Each row is a point. The window is the flat piece filled in between its corners: a triangle in 3 columns, a solid with four corners in 4, and so on. A path goes straight from each point to the next, and from the last back to the first. List the points from which the path goes on through the window.
In the rows, 128 means zero.

Window, 3 rows:
[[133 117 130]
 [150 150 160]
 [ 81 111 100]]
Path:
(1): [126  90 154]
(2): [ 64  88 113]
(3): [111 127 108]
(4): [123 158 111]
(5): [114 120 138]
(6): [138 128 167]
(7): [172 153 138]
(8): [ 94 113  80]
(9): [ 94 120 138]
(10): [ 95 120 150]
(11): [141 141 124]
(12): [118 189 119]
Through the window after points: 2, 4, 8, 10

Window (4 x 4):
[[149 144 141 106]
 [128 131 159  97]
 [168 130  97  76]
 [102 140 109 141]]
Path:
(1): [ 90 164 106 131]
(2): [ 96 172  92 122]
(3): [117 111 130 145]
(4): [133 126 138 110]
(5): [142 141 131  56]
(6): [ 99 170 150 117]
(7): [176 113 145 104]
(8): [130 128 132 131]
(9): [121 154 137 116]
(10): [130 148 104  67]
(11): [164 132 127 107]
(12): [166 119 105  83]
(13): [145 159  94  86]
(14): [138 154 138  70]
(15): [175 110 120 106]
(16): [118 122 156 128]
Through the window after points: 2, 10, 12

Window (8 x 8):
[[112 148 164 170 126 168 173 139]
 [ 95 107 105 100 138 157 126 117]
 [157 175  84 190 107 132 172 148]
 [120 166 118 134 158 105 103 120]
 [ 87 145 139 186 131 101  87 102]
 [153 114 171 101 107 177 145 167]
 [117 109 122  74 132 103 130 155]
 [115 155 171 117 113 139 105 203]]
Path:
(1): [131 116 154 149 127 144 145 172]
(2): [117 113 128 167 159 127 128 124]
(3): [120 178 147 133 111 119 126 153]
(4): [106 126 138 114 109 131 130 134]
(5): [132 132 136 147 132 163 141 159]
(6): [130 122 149 141 135 127 142 164]
(7): [121 154 111  70  85 185 136 121]
(8): [125 173 147 140 116 145 151 127]
Through the window after points: 6

Window:
[[127 133 141 120 144 155 118 150 112]
 [153 137 172 113 182 143 160 157 146]
 [121 128 112 189 124 102 122  76 151]
 [161 152 132  80 140 140 132 133 139]
 [110 118 121 179 130  75  79 104 177]
 [176 140 136 107 142 125 151 178 109]
 [171 106 166 117 140 135 124 129 128]
 [112 118 129 176  88 111 116 111 184]
 [165 105  52 146 119 155 101 134 160]]
Path:
(1): [121  79  95 151 138  99 112  98 168]
(2): [148 167 144 155 129 118  97 150 148]
(3): [192 150 149 131 141 160  88 106 152]
(4): [118 110 121 142 135 118 127 133 152]
(5): [162 117  96  92 140 134 145 127 128]
(6): [165 137 131 143 132 130 124 171 131]
(7): [150 147 116 158 132 144 115 145 148]
(8): [128  71  99 126 113 123 111  83 162]
Through the window after points: 1, 5

Window (11 x 11):
[[107 185 147 132 148 133 132 118 106 120 141]
 [ 79 152 140 109 110 133 142 173 132 138 111]
 [174 113 122  86 132 125 143 153 143 152 191]
 [129 128 165 114 104 141 118 103 156 145 153]
 [139 118 127  94 167 146 100 141 127 153 137]
 [148 159 111 100 110 173 122 130  75 135 108]
 [175  94 113  75 148 131 137 127 177 103 161]
 [126 179 118 131 138 111 131 105 143 164 107]
 [ 93 150 101 147 113 111  99 116 127 129 159]
 [141 107 145  99 150  81 147 133 102 140  99]
 [144 110 151 202 163 226 227  65  96 186  59]]
Path:
(1): [106 127 142  99 140 135 140 123 135 163 147]
(2): [117 117 138  89 138 105 142 135 109 141 138]
(3): [171 176 118 129 132  99  86 150 167 122 100]
(4): [170 143 138 128 127 112 121 163 129 137 140]
(5): [ 80 126 110 115 139 120 127  89 116 142 127]
(6): [ 84 140 140 103 133 129 140 114 111 165 143]
(7): [129 137 137 114 113 140 135 162 154 120 117]
(8): [141 142 128 184 161 134  90 174 128 171 134]
(9): [101 144 123  81  96 135 175  56 130 118 128]
(10): [114 145 132  70 159 133 151 128 111 153 133]
(11): [153 122 134 140 137 127 116 125 136 120 131]
(12): [101 136 143 164 135 139 105 168 105 114 120]
(13): [133 161 127  77 121 140 157  82 141 181 132]
(14): [ 88 144 113 106 124 132 136 114 118 158 149]
(15): [128 157 134 147 133 127 119 126 128 119 130]
(16): [220 156 103 123 117 124 127 150 125 112 161]
Through the window after points: 4, 6, 8, 10, 14, 16
